Every row gives one point. Each copy is the shape, with its points in the same order, turned, moved and blurred by noise. Say if it was mirrored as well.
In the rows, zero is written as 128.

Shape (6 x 2):
[[141 145]
 [138  94]
 [137 143]
 [ 43 114]
 [100 149]
 [104 210]]
Copy 1 (6 x 2):
[[135 114]
 [113 157]
 [131 114]
 [ 35 104]
 [ 99  92]
 [126  41]]
Copy 1 is: mirrored
Copy 2 (6 x 2):
[[151 166]
 [135 117]
 [144 164]
 [ 46 159]
 [113 180]
 [124 240]]
Copy 2 is: only turned
Copy 3 (6 x 2):
[[143 145]
 [147  97]
 [136 140]
 [ 50  94]
 [100 138]
 [ 91 202]]
Copy 3 is: only turned

Shape (6 x 2):
[[ 62 179]
 [158  89]
 [160 145]
 [112 110]
 [ 70  83]
 [145 176]]
Copy 1 (6 x 2):
[[ 88 218]
 [143  93]
 [173 151]
 [103 132]
 [ 70 121]
 [167 181]]
Copy 1 is: only turned
Copy 2 (6 x 2):
[[ 70 201]
 [138  86]
 [156 147]
 [ 96 121]
 [ 47 116]
 [147 179]]
Copy 2 is: only turned
Copy 3 (6 x 2):
[[ 66 193]
 [155  98]
 [164 152]
 [121 112]
 [ 77  99]
 [149 181]]
Copy 3 is: only turned

Shape (7 x 3):
[[138 185  61]
 [138 111 153]
 [128  86 117]
 [163  40  86]
 [127 119 121]
 [ 91  86 157]
 [ 94 115 208]]
Copy 1 (7 x 3):
[[ 75 124 208]
 [147 126 110]
 [120  78 117]
 [137  17 116]
 [121 111 130]
 [125 114  71]
 [153 155  63]]
Copy 1 is: mirrored
Copy 2 (7 x 3):
[[155 168  61]
 [119  97 148]
 [160  89 139]
 [194  33 116]
 [138 117 131]
 [154 102 194]
 [ 91 116 219]]
Copy 2 is: mirrored

Shape (10 x 4):
[[134  61 139 135]
 [151 206  95 153]
 [163 162 107 150]
 [ 72 184 124 132]
 [145 114 157 111]
 [150  78  88 137]
 [150  58 171 135]
 [159 230  57  81]
 [119  74 110 101]
 [ 72 149 132 165]]
Copy 1 (10 x 4):
[[179  77 137 136]
 [136 220 110 148]
 [165 183 112 142]
 [ 74 163 143 138]
 [161 118 128  95]
 [181 103  94 168]
 [197  75 155 112]
 [106 229  34 118]
 [147  80  97 137]
 [ 99 143 169 158]]
Copy 1 is: only turned
Copy 2 (10 x 4):
[[134  62 151 111]
 [174 172 103 181]
 [183 140 117 159]
 [ 86 175 128 156]
 [155 117 161  99]
 [152  60  95 126]
 [141  55 179 101]
 [191 218  43 134]
 [114  80 105  92]
 [ 90 146 144 176]]
Copy 2 is: only turned
Copy 3 (10 x 4):
[[141  59 140 130]
 [159 182  75 188]
 [150 144 100 187]
 [176 176  82 102]
 [148 115 159 139]
 [111  72 100 155]
 [156  55 172 138]
 [ 89 232  82 178]
 [105  84 125 109]
 [196 131  79 105]]
Copy 3 is: mirrored
Copy 4 (10 x 4):
[[203  94 105 137]
 [ 44 121  96 121]
 [ 88  92  83 109]
 [ 85 184 132 117]
 [161 102 131 102]
 [171 104  57 127]
 [209  79 119 133]
 [ 39 131  71  35]
 [181 128  80  96]
 [121 172 116 148]]
Copy 4 is: mirrored

Shape (9 x 6):
[[ 95 159 106  90  84  78]
 [157 138  75  81 118  81]
 [116 157 112 136 139 146]
 [117 110 196 179 117 123]
 [108 102 229 158 169 137]
 [124 134 162 122 149 154]
 [ 93 171 113  55 111 112]
 [140 159 211 179 174 121]
 [100 135 126 145 198 117]]
Copy 1 (9 x 6):
[[143 202 109 109  96 107]
 [144 138  72 105 116  65]
 [ 85 126 124 144 138 131]
 [164 124 162 205 119 172]
 [183 112 189 200 181 192]
 [135 103 155 145 149 140]
 [120 185 122  75 126 113]
 [144 124 179 225 185 117]
 [121 128  95 159 196 145]]
Copy 1 is: mirrored
Copy 2 (9 x 6):
[[ 99 200  67 166 121 132]
 [135 150  46 124  91  98]
 [ 77 141 135 122 134 129]
 [141 126 167 201 158 148]
 [141  98 166 184 213 149]
 [114 131 141 137 170 158]
 [ 96 192  56 124 156 145]
 [143 131 195 163 202  95]
 [ 71 103 123 148 179 100]]
Copy 2 is: mirrored
Copy 3 (9 x 6):
[[ 82 113 124  92  58  99]
 [151  93  97  82  77 108]
 [116 136 153 106 137 137]
 [117 125 204 181 134  80]
 [120 111 249 149 170  61]
 [130 121 199 110 134 113]
 [ 91 113 152  48  70 118]
 [140 164 211 139 176  55]
 [105 106 153  94 190 102]]
Copy 3 is: only turned

Shape (12 x 8):
[[141  87 159  50 116  63 136 152]
 [191 118 177 144 105 104 170 210]
 [ 65  89 125  88 145 139 136 171]
 [ 60 112 102 207 191 175  64  74]
 [ 93 125  54 202 108 111 123 118]
 [123 142 137 178 147 163 152 161]
 [161 173 160 106 165 118 143 207]
 [188 158  76  85 145  98 170 143]
 [ 67 145 118 218 111 133 135  81]
 [155 130  71 148  92 129 100 139]
 [145 162 116 159  62 175 151  93]
 [ 55  40 130 168 192 166 132  98]]
Copy 1 (12 x 8):
[[118  77 139  56 117  89 146 174]
 [195 130 179 138 116 114 144 218]
 [ 74 126 102 107 122 175 123 187]
 [ 51 126  90 229 170 163  47  94]
 [116 119  51 229 101 120 120 134]
 [140 159 134 187 146 162 121 164]
 [177 176 143  95 164 123 109 188]
 [203 120  73 102 154 114 161 138]
 [ 77 156 111 241 110 120 131 102]
 [166 102  79 166  95 131 100 134]
 [165 140 131 190  74 156 146  87]
 [ 26  83 121 201 177 191 114 156]]
Copy 1 is: only turned
Copy 2 (12 x 8):
[[157  99 150  50 154  83 196 127]
 [192 115 167 137 117 153 216 171]
 [ 63 110 142  83 150 137 149 144]
 [ 55 115 121 204 169  93  34 111]
 [ 87 127  45 174  87 101 110 133]
 [121 153 137 180 127 166 140 146]
 [158 169 150 136 163 134 185 190]
 [182 168  68 102 170 126 189 125]
 [ 78 163 113 198  92 109  95  86]
 [167 129  63 133 110 118 100 152]
 [154 168 115 144  89 170 100  81]
 [ 29  64 144 162 169 120 111  85]]
Copy 2 is: only turned

Shape (13 x 9):
[[127 127 196 138 127 133 157 114 104]
 [106 135 141  91 120 156 107 154 103]
 [157 148 130 118 131 132 143 160 117]
 [169 150 140 104 132 154 129 142 109]
 [128 149 111 132 111 127 133 136 148]
 [128 106 130  94 100 114 130 133 105]
 [ 94 114 190 162 148 100 149 106 120]
 [157  81 117 103 150 142 148  25  96]
 [149 116 116 106 118 138  89 138 103]
 [132 122 116 106 145 136 136 157 116]
 [147 146 131 113 154 107 133 118 139]
 [161 120 132 115 138 151 129 164 138]
 [140 148  90 130 144 130 120 135 105]]
Copy 1 (13 x 9):
[[121 117 156 113 156 179 162 117 133]
 [ 92 154 121  91 138 110 131 113 113]
 [147 129 132 107 160 106 145 146 114]
 [151 147 131  95 168 110 136 124 129]
 [137 124 109 123 118 112 139 162 134]
 [118 113 143  92 108 101 153 112 126]
 [ 97  84 155 149 138 187 148 124 128]
 [192 120 167 136  91 148 111  44 151]
 [127 121 128  81 129  94 105 113 131]
 [134 128 129 115 140  99 132 125  94]
 [144 110 126 152 151 108 140 124 138]
 [150 118 103  96 159 111 134 129  99]
 [145 137 140 128 133  96 100 148 118]]
Copy 1 is: only turned
Copy 2 (13 x 9):
[[108 122 116 131 141 206 109 136 122]
 [105 112 100 119 109 143 144 185 138]
 [159 122 114 134 120 137 127 150 105]
 [156  99  93 119 124 143 126 149 110]
 [142 139 149 121 106 122 125 134 136]
 [104 130  98 158 113 133 128 143 148]
 [ 78 154 150 128 159 200 107 129 120]
 [114 128  67 122 199 133  71  99 183]
 [110 116  89 118 125 105 150 140 125]
 [140 142 109 141 132 123 138 166 124]
 [127 127 141 129 144 118  96 146 120]
 [155 111 114 139 143 130 149 156 112]
 [143 155 107 105 122 106 117 146 120]]
Copy 2 is: mirrored
Copy 3 (13 x 9):
[[100 134 184 111 102 168  98 135 106]
 [126 127 112 149 111 134  63 111 121]
 [145 163 139 123 121 114 109 119 116]
 [144 172 127 113 120 139  90 110 119]
 [124 125 113 106 118 109 126 123 133]
 [160 110 123 140 103 150 108 134 104]
 [ 69  98 188 129 124 160 129 133 102]
 [158 113 140 101 143 249 142 100 145]
 [143 146  89 143 127 155 103 123 114]
 [146 135 131 146 140 123 103 113 130]
 [127 133 134 107 136 133 137  89 103]
 [142 157 126 120 157 119  94 130 118]
 [133 151 110 142 124 130 135 101 142]]
Copy 3 is: mirrored
Copy 4 (13 x 9):
[[110  85 163 140 120 108 111 112 108]
 [110 140 124 109 126 161  80 134 134]
 [143 141 140 120 119 142 129 157 103]
 [130 153 159 134 108 144 116 159 119]
 [124 134  95 127 113 135 151 149 125]
 [121 130 133  83 104 143 125 107 131]
 [123  72 131 135 152  81 120  93 119]
 [131 110 201 126  99 115 162 104 221]
 [141 166 128 109  98 139 106 123 149]
 [144 132 132  95 132 143 120 155 133]
 [130 147 140 126 150 116 153 139 131]
 [139 148 137 105 110 119 114 175 122]
 [163 147 119 134 128 154 135 143 147]]
Copy 4 is: only turned
